Each row is a point. The window is the flat piece filled in between its corners: a triangle in 3 columns, a solid with four corners in 4, and so on. A path goes straight from each point to the next, and from the last back to the first. List the points from which the path goes on through the window.

Window (4 x 4)
42 -67 -9 -10
-27 62 25 -1
17 -16 -30 -16
-6 14 -7 46
Path:
(1): -19 -57 -35 -28
(2): 67 -17 -21 16
(3): 3 45 0 8
(4): -29 25 16 26
(5): -54 16 27 -1
(6): 5 84 16 2
(7): 50 21 35 26
(8): -17 -57 -25 -23
(9): -40 -15 -39 -9
(10): 34 17 18 67
(11): 58 8 -9 31
(12): -49 4 -8 20
Through the window after points: 3, 5, 9, 11

Window (6 x 6)
42 22 -31 18 -45 28
-59 29 16 14 49 -41
-18 -61 92 10 41 0
51 1 27 -26 -5 9
48 -47 -10 22 -44 -26
-59 -4 -3 7 -31 -43
Path:
(1): -21 9 29 70 -24 -55
(2): 19 5 50 38 -50 -10
(3): 33 -17 -29 8 -24 -5
(4): 33 -60 -43 -21 26 -14
(5): 12 -12 41 45 -51 -29
(6): 1 9 41 38 -38 -13
(7): -18 -18 -8 10 9 -17
(8): -37 -4 -2 -12 4 -25
Through the window after points: 2, 4, 8

Window (8 x 8)
-47 -9 49 -3 -47 40 -27 -17
11 -6 -28 17 42 -16 41 -61
-68 6 18 -1 -19 4 -50 18
-47 -27 -28 2 -2 -42 18 -93
31 30 29 -11 -69 2 35 18
-2 -13 9 0 -32 23 51 53
28 -16 -62 -18 0 17 31 1
63 -25 27 -2 -54 0 28 47
Path:
(1): -33 -21 -39 61 -26 -8 -28 -71
(2): -31 11 -7 27 -45 21 28 15
(3): 1 -6 5 -22 4 -1 24 -6
(4): 32 -18 10 -28 -23 -5 34 3
(5): 1 -6 -20 55 -44 39 46 30
(6): -17 -5 19 44 -63 10 12 -28
(7): -45 -20 11 -75 20 25 -23 -2
(8): 2 -10 -32 -39 30 -26 37 -58
(9): 18 -3 -1 86 7 17 28 -15
(10): -34 -19 -17 18 -24 -15 19 -53
(11): -17 -20 -13 -55 26 -56 22 -76
(12): -38 13 49 -61 -7 28 22 14
Through the window after points: 6, 8, 10

Window (9 x 9)
27 22 -50 26 -14 40 -68 3 -28
-18 -70 -91 19 -4 48 -7 -16 35
36 -61 -19 -10 30 34 -11 28 -29
-24 -44 13 -47 -2 -61 32 -73 36
-41 2 55 -11 16 -25 18 -33 35
63 -29 -85 34 7 -34 -33 40 27
53 -37 8 -33 45 -1 3 -24 43
25 -24 -21 45 -57 15 27 -33 24
-4 22 -18 -21 -14 -13 41 -22 25
Path:
(1): -23 -37 12 -23 0 -15 -1 -9 50
(2): 23 -35 -6 -16 -9 1 10 -2 38
(3): 9 -49 -100 38 46 -42 -7 -14 -2
(4): 3 -54 -60 31 7 29 7 -32 0
(5): -8 -51 -68 -13 -8 33 -22 10 56
(6): 16 -3 2 -19 -13 3 -21 -8 29
(7): -21 -31 -20 13 31 -14 15 -50 -1
(8): 27 9 15 1 34 -11 18 -36 12
Through the window after points: 4, 6, 8

Window (11 x 11)
-19 -11 -44 -31 -45 -54 40 -22 -61 6 -73
-38 29 -17 -47 -7 -19 24 10 -23 0 10
44 48 -2 55 26 12 -10 26 -11 7 -11
10 3 -5 -20 -15 -65 62 32 -30 -13 10
-53 1 1 -24 7 -34 69 -36 -8 -27 -38
-37 -31 78 51 -24 46 -34 13 25 54 -68
15 -2 5 32 68 -2 -9 34 -41 28 -5
22 47 43 -20 46 -49 -5 14 8 25 0
26 -8 -40 74 39 -6 -45 51 28 36 -21
34 52 -12 67 75 -9 17 24 1 83 33
-15 -46 32 36 -32 7 -39 -39 -3 20 -27
Path:
(1): -37 37 -26 12 5 -41 -5 9 -22 7 10
(2): -38 21 48 36 31 -74 -33 20 -33 14 -2
(3): 40 -20 -31 5 -20 46 23 -2 6 41 -33
(4): 40 21 21 -44 25 32 5 0 61 32 -20
(5): -5 38 21 45 40 -82 -2 27 -57 18 7
(6): -22 7 -4 22 -24 -53 4 12 -47 14 -51
(7): 43 4 -40 -24 20 25 36 -23 -1 7 -17
(8): 22 -7 -9 27 32 16 15 6 -6 61 14
(9): -6 52 13 50 30 -35 5 26 -3 38 -20
(10): -29 49 32 64 6 -51 -20 37 -50 9 -29
(11): 65 -28 -32 4 47 35 -1 18 8 45 6
(12): 28 8 8 1 29 -10 20 11 -5 23 -9
Through the window after points: 4, 6, 8

Window (12 x 12)
-22 3 -15 -41 52 53 -43 42 -8 2 35 -69
-61 -1 -5 6 -11 45 23 -11 -24 -23 74 -90
25 34 -7 -92 -2 1 0 -40 -42 2 23 35
15 18 -12 -26 12 47 -43 -16 8 43 2 95
-50 18 7 -29 -53 32 -25 5 10 -30 -10 10
8 -16 -26 62 -100 -9 -9 39 12 -39 28 -13
-32 8 -97 -5 3 21 -24 48 1 7 -19 -25
7 -38 35 -43 25 48 18 34 -26 39 -13 12
-2 8 -20 -27 78 -41 -43 -35 2 46 22 12
-1 -20 -56 37 -35 28 -53 31 -34 -8 -41 -22
-10 42 49 14 -20 -12 -7 37 -27 73 19 -45
-12 -25 27 -7 13 13 35 25 -85 -50 69 34
Path:
(1): -9 -3 -17 -24 -22 27 -24 14 -14 14 39 -18
(2): -16 2 -16 -17 -30 -24 -42 47 -44 75 51 -17
(3): 9 1 -7 13 36 59 14 -19 -4 -59 -37 -10
(4): 2 25 -6 9 1 19 0 32 -12 -29 13 -17
(5): -38 -68 -60 5 -67 -7 -20 20 -37 21 38 21
(6): -41 -48 -21 -27 -47 44 -23 88 -30 9 44 10
(7): 27 38 -20 37 -4 -13 -18 -31 13 -24 -5 -47
(8): 18 14 1 -8 50 46 12 -5 16 6 1 2
(9): -21 -11 -4 -23 -21 30 -23 13 -34 20 24 22
(10): -36 -29 -13 -31 -33 27 -50 29 -47 -10 16 -1
(11): 20 -4 -3 -2 24 28 28 5 -5 -3 10 27
(12): -12 14 -8 54 11 5 -11 49 2 -65 -34 -38
Through the window after points: 4, 6, 8, 12

Window (14 x 14)
-3 29 84 -81 -44 6 11 -11 2 37 -3 -25 22 30
-9 12 -54 -22 22 58 -55 9 -61 25 9 46 -4 7
0 -66 14 8 -16 52 -59 -21 41 33 -36 12 -2 1
-14 1 -20 38 12 -20 -11 14 -24 56 -2 -36 38 -48
-40 -25 34 0 -58 -56 -1 1 23 -28 -2 5 -47 -15
23 -37 -42 18 44 24 -23 18 -33 -15 12 16 -29 14
-37 18 113 -19 -31 36 -5 19 -1 15 -44 28 -14 -6
-41 -26 19 -25 -48 -57 46 30 19 -12 -34 40 1 12
25 17 49 -42 -2 -35 10 50 35 70 21 65 -2 -20
-28 -25 34 14 32 -67 -16 -48 -11 -13 -56 -25 -27 -55
-10 -53 -25 -28 23 8 -1 2 14 -1 -19 -15 -88 -30
-40 31 -22 24 32 -14 10 -11 8 36 17 14 29 15
67 8 -4 15 -29 -30 31 -54 -23 29 -48 12 -51 -36
33 34 -5 2 -37 47 -18 23 7 -18 -22 39 37 -63
Path:
(1): 16 -11 4 -33 -13 -20 49 -6 -10 11 52 47 2 -44
(2): -33 -8 57 12 -12 36 38 -8 -44 8 -1 -2 -5 -39
(3): 7 2 -20 -12 -14 -26 -39 2 27 5 -33 18 -11 1
(4): 27 42 22 -48 -35 -29 -23 19 14 34 -33 -53 10 29
(5): -40 -42 46 -10 -9 27 26 -16 -2 -3 17 72 -21 -45
(6): -47 -23 38 -6 24 37 18 12 -39 30 45 -29 17 -62
(7): 72 44 -17 -13 -59 -52 -30 15 56 11 -79 84 -10 21
(8): -3 4 -2 10 -4 -10 -41 -8 3 25 -67 -26 -26 26
Through the window after points: 4, 6

Window (14 x 14)
-28 -56 15 32 -22 -66 -9 4 19 -6 -34 -23 55 31
-94 -16 54 35 5 68 14 -21 14 -70 7 -14 -43 46
-51 10 27 46 47 -71 -39 16 9 -5 -33 -28 61 -22
-2 9 -45 -84 32 20 -16 -11 23 15 -5 21 14 -42
-73 24 -1 63 -35 55 -4 -10 -15 -26 -25 -63 -9 63
-8 7 1 -23 -8 -4 25 -6 18 -29 -39 -23 -7 -68
13 16 -25 -40 32 -14 35 -3 -52 -26 10 -22 1 8
-17 -10 -24 63 32 -61 -12 -60 25 -26 -32 -21 41 2
74 9 6 -47 40 34 -28 -15 -14 -20 -20 -21 10 -24
-70 29 62 29 -39 8 6 -50 7 -2 10 -44 -50 66
-65 31 46 87 -41 31 12 -8 1 -30 -8 33 -25 52
11 15 5 -30 12 23 36 -22 18 3 30 -24 61 -36
48 -17 -29 -27 53 32 25 6 -9 42 15 -31 -26 -39
25 -15 -30 -29 7 9 -35 -14 -34 -15 44 -21 1 -65
Path:
(1): -4 29 -31 7 -3 -11 -35 10 17 -41 -6 -38 -19 29
(2): -44 -27 38 11 30 16 32 -41 -21 9 -19 7 22 -30
(3): -15 -10 22 12 11 -3 -33 -30 -34 35 -31 -35 35 -17
(4): 13 19 -45 -1 7 -24 42 31 51 -69 40 4 -13 -13
(5): -3 41 -18 38 6 -9 -28 4 37 -56 26 2 -24 33
(6): -43 -11 22 14 -3 12 15 -20 -16 -5 -34 -23 4 -7
(7): -81 -35 -31 30 13 -2 -33 -38 -53 -2 -49 -28 61 0
(8): 19 52 58 -11 20 -15 12 25 68 -23 34 -13 -39 -8
Through the window after points: 7

Window (14 x 14)
30 -35 -51 -46 31 15 -26 11 -5 13 71 11 77 -38
-1 52 -80 -6 -4 5 64 12 -53 -22 -48 7 -9 36
14 -39 -1 -3 -24 17 20 10 -56 6 -54 -19 12 -8
-23 19 -31 -13 21 -31 48 -15 1 10 -76 33 21 -5
-48 66 -74 -10 -43 2 -29 -23 69 15 27 -5 12 14
-21 9 -91 -36 8 -29 -59 50 52 -7 19 14 11 8
39 12 8 54 43 -27 38 -38 -49 -37 28 -8 -3 13
-15 42 17 -8 9 6 35 -27 -23 -39 12 39 -27 3
6 17 32 69 24 21 14 -6 -71 -4 23 39 30 -8
52 73 4 31 3 -31 11 -19 -38 15 57 46 -23 -34
6 28 9 11 16 -33 30 -16 -49 27 44 30 -9 40
6 -29 -98 -41 44 47 -28 28 27 36 -11 -12 4 -1
52 110 -23 9 -51 24 16 24 63 8 39 34 1 54
-41 27 4 -8 11 2 79 40 -17 17 -48 -21 15 -33
Path:
(1): 25 57 -9 -24 -4 -14 17 -7 -43 4 -23 -9 21 18
(2): 18 43 -13 -27 1 3 -15 12 1 11 -31 3 12 13
(3): -25 -3 -42 19 3 5 59 5 -29 11 30 31 8 -14
(4): -6 -26 -41 49 -28 9 37 -13 18 -3 12 40 -3 -35
(5): 7 72 -18 -30 15 -14 -18 13 6 13 18 5 15 29
(6): 6 47 -43 -27 28 15 -33 -10 -21 17 11 12 16 2
(7): 4 -49 -65 12 -21 -40 54 64 47 -35 27 9 17 5
(8): -59 -66 -73 19 41 31 28 27 43 0 20 36 -6 -7
Through the window after points: 6

Window (14 x 14)
24 43 -5 -54 14 -58 -4 -15 -49 -21 -66 19 -30 -14
12 36 10 32 10 -10 -8 -49 -30 46 -26 33 25 -16
-17 30 40 49 15 -63 67 40 -29 21 -23 -6 24 92
-90 24 -32 -10 2 34 -7 1 45 28 -11 28 -36 -56
-34 68 -50 -11 12 40 -36 -60 -49 -21 -21 -24 68 -7
-23 -29 -32 -41 28 24 13 16 28 -9 -28 87 25 -73
94 -13 -19 4 -6 -44 28 -55 -37 65 -42 -30 -9 -29
-23 19 -6 57 -56 -16 -8 35 11 -1 -28 33 -2 13
-11 -12 29 18 -54 -25 24 -31 17 -10 27 7 -53 24
-34 54 -18 55 20 -22 -52 -37 14 19 38 -43 36 -33
48 15 12 29 -33 56 17 23 -20 -25 -13 -11 -61 -14
9 4 -39 56 47 55 -9 28 16 -34 -55 2 -80 18
64 -48 8 -15 30 -1 -46 14 30 62 -9 20 -26 17
44 -46 58 -17 10 40 -18 -27 31 -18 -41 -36 17 0
Path:
(1): 37 42 -8 -20 12 22 39 -23 41 -32 -26 35 -20 32
(2): 4 -21 12 13 14 -7 -15 -2 -15 34 -21 -13 0 -18
(3): -22 -29 -30 10 34 -17 -15 -4 -29 10 -31 24 -37 -61
(4): 28 25 1 -4 6 49 12 10 51 -6 -25 39 25 28
(5): 35 73 2 36 -24 -4 21 -26 10 14 -31 28 -9 9
(6): -42 -62 -18 -16 33 33 -22 19 -55 -47 -15 -51 -35 -31
(7): -57 15 -8 40 9 12 -29 11 -62 11 -4 9 9 -16
(8): 52 41 -15 -18 2 -32 32 -38 26 9 -37 7 -7 9
(9): 13 43 -16 -23 22 -9 24 -56 85 61 10 31 13 -14
(10): -18 -1 3 25 -8 11 -12 4 -36 -3 -31 15 -17 -20
(11): -5 -97 -11 -14 -27 -7 -22 13 -47 21 -60 -10 -19 -29
(12): 28 71 8 28 18 -7 12 -41 5 16 -9 1 24 11
Through the window after points: 3, 9, 11

Window (14 x 14)
-40 14 24 -12 -61 60 -13 4 -1 32 89 104 -25 -22
-96 -57 40 8 6 70 -2 64 31 -22 -3 -28 -56 -51
-63 11 -14 -3 -72 54 23 36 5 -16 -39 39 -3 -12
5 22 38 -1 -25 -8 -23 25 -31 -41 -10 21 36 -47
-13 -47 -40 23 63 -17 42 74 11 6 -2 38 8 3
-1 -30 -29 17 -38 -26 5 33 -49 44 36 -6 -29 -1
6 44 -33 -2 -36 88 12 -54 -24 -5 -18 -3 22 -27
19 -37 32 13 1 -10 65 -6 42 64 -4 -5 -36 -23
67 5 -19 -22 -52 25 -25 -2 8 3 48 -17 -65 -13
-18 6 -33 -51 56 -86 -33 27 79 -3 27 -27 20 -17
13 -65 15 28 -17 1 58 -6 40 -12 -8 -43 24 0
-19 -1 8 35 -17 73 -35 62 12 33 19 25 -7 8
44 -71 -1 -28 9 -12 -46 -14 27 20 -4 -26 -30 30
15 -41 -27 -37 -37 86 14 46 -15 24 -31 3 55 0
Path:
(1): -51 -98 -14 17 -14 37 -17 56 17 98 -13 17 41 -78
(2): 3 -35 -26 2 -35 2 -7 16 6 16 0 6 0 -31
(3): -24 9 8 -13 10 64 -5 41 -29 -6 29 -3 -22 55
(4): 7 -15 12 -4 -12 19 36 17 -1 31 13 1 -35 40
(5): -5 -40 -20 25 -41 32 -39 25 -20 -1 8 22 17 -69
(6): 27 -48 -14 -14 -78 45 -38 18 -8 62 -56 -1 -7 -102
(7): -25 -2 6 8 23 16 24 29 16 -34 16 -8 -2 31
(8): -9 -14 28 -39 -5 10 -16 19 -44 -12 24 -10 -12 21
(9): 4 -14 -53 40 -55 49 -5 20 84 57 3 50 -32 -69
(10): -4 -41 -40 18 -13 0 4 12 13 8 -12 42 15 -14
(11): -15 -5 15 -2 13 16 15 53 -2 2 26 19 -5 -11
(12): -22 7 -4 -36 -8 15 12 14 -13 16 6 -7 -14 7
(13): 16 -58 -5 28 -14 -12 5 25 36 3 15 7 4 -42
(14): -15 -45 -33 64 -29 29 -27 27 29 10 -14 33 2 -64
(15): 15 19 4 -63 -14 7 24 11 -2 12 16 -6 8 40
(16): 14 22 21 0 -12 16 29 1 17 -7 33 24 -47 21
Through the window after points: 10, 16

Window (14 x 14)
6 5 -24 7 32 -34 -40 -22 7 -20 -59 14 14 47
1 103 34 70 -38 -21 5 17 -36 -15 46 11 -73 -1
-24 -33 30 -83 16 -17 26 -19 -3 15 -25 -29 -18 5
-24 -6 -28 -118 -54 44 -17 -26 -33 4 -54 24 24 -35
5 -36 -4 60 -50 -28 34 -21 -14 3 -13 70 -28 7
40 -55 -6 13 37 -33 -7 -52 41 -37 9 -17 -22 -77
0 19 19 27 43 -64 -25 4 88 48 4 2 -18 -49
-50 15 -9 24 -10 -46 -11 -15 2 -15 35 -30 -6 3
-30 11 21 88 43 29 -13 47 -9 -1 65 -60 41 -25
-6 13 61 -29 -30 -24 -74 -19 38 -7 -20 -36 17 62
-8 -40 4 -33 -4 -48 -50 51 -41 66 14 -7 24 57
-19 5 33 -21 -14 -52 -20 -41 -46 -30 -71 2 32 -13
33 6 -26 51 9 -35 -16 -40 3 111 15 38 12 19
-62 4 47 -81 -1 20 18 2 -54 -21 69 40 -16 -27
Path:
(1): -38 3 19 42 37 -21 -27 -8 -5 19 18 -17 -28 -6
(2): -26 -29 5 32 4 -16 -23 -7 0 16 6 11 -17 -5
(3): 5 15 20 -6 -5 -28 25 -5 7 5 -2 4 -2 -8
(4): 29 -16 6 -36 -2 -36 25 7 22 1 -14 -14 35 9
(5): -37 -23 6 7 -4 -17 -48 -32 -16 17 -5 17 -12 2
(6): -64 -55 34 15 27 -18 -23 -20 -38 20 -51 -26 -39 -15
(7): 10 35 6 -5 -4 -22 -2 -15 14 -18 10 7 13 -9
(8): 30 24 13 18 -46 21 16 42 0 -29 33 -8 70 -18
Through the window after points: 2, 8
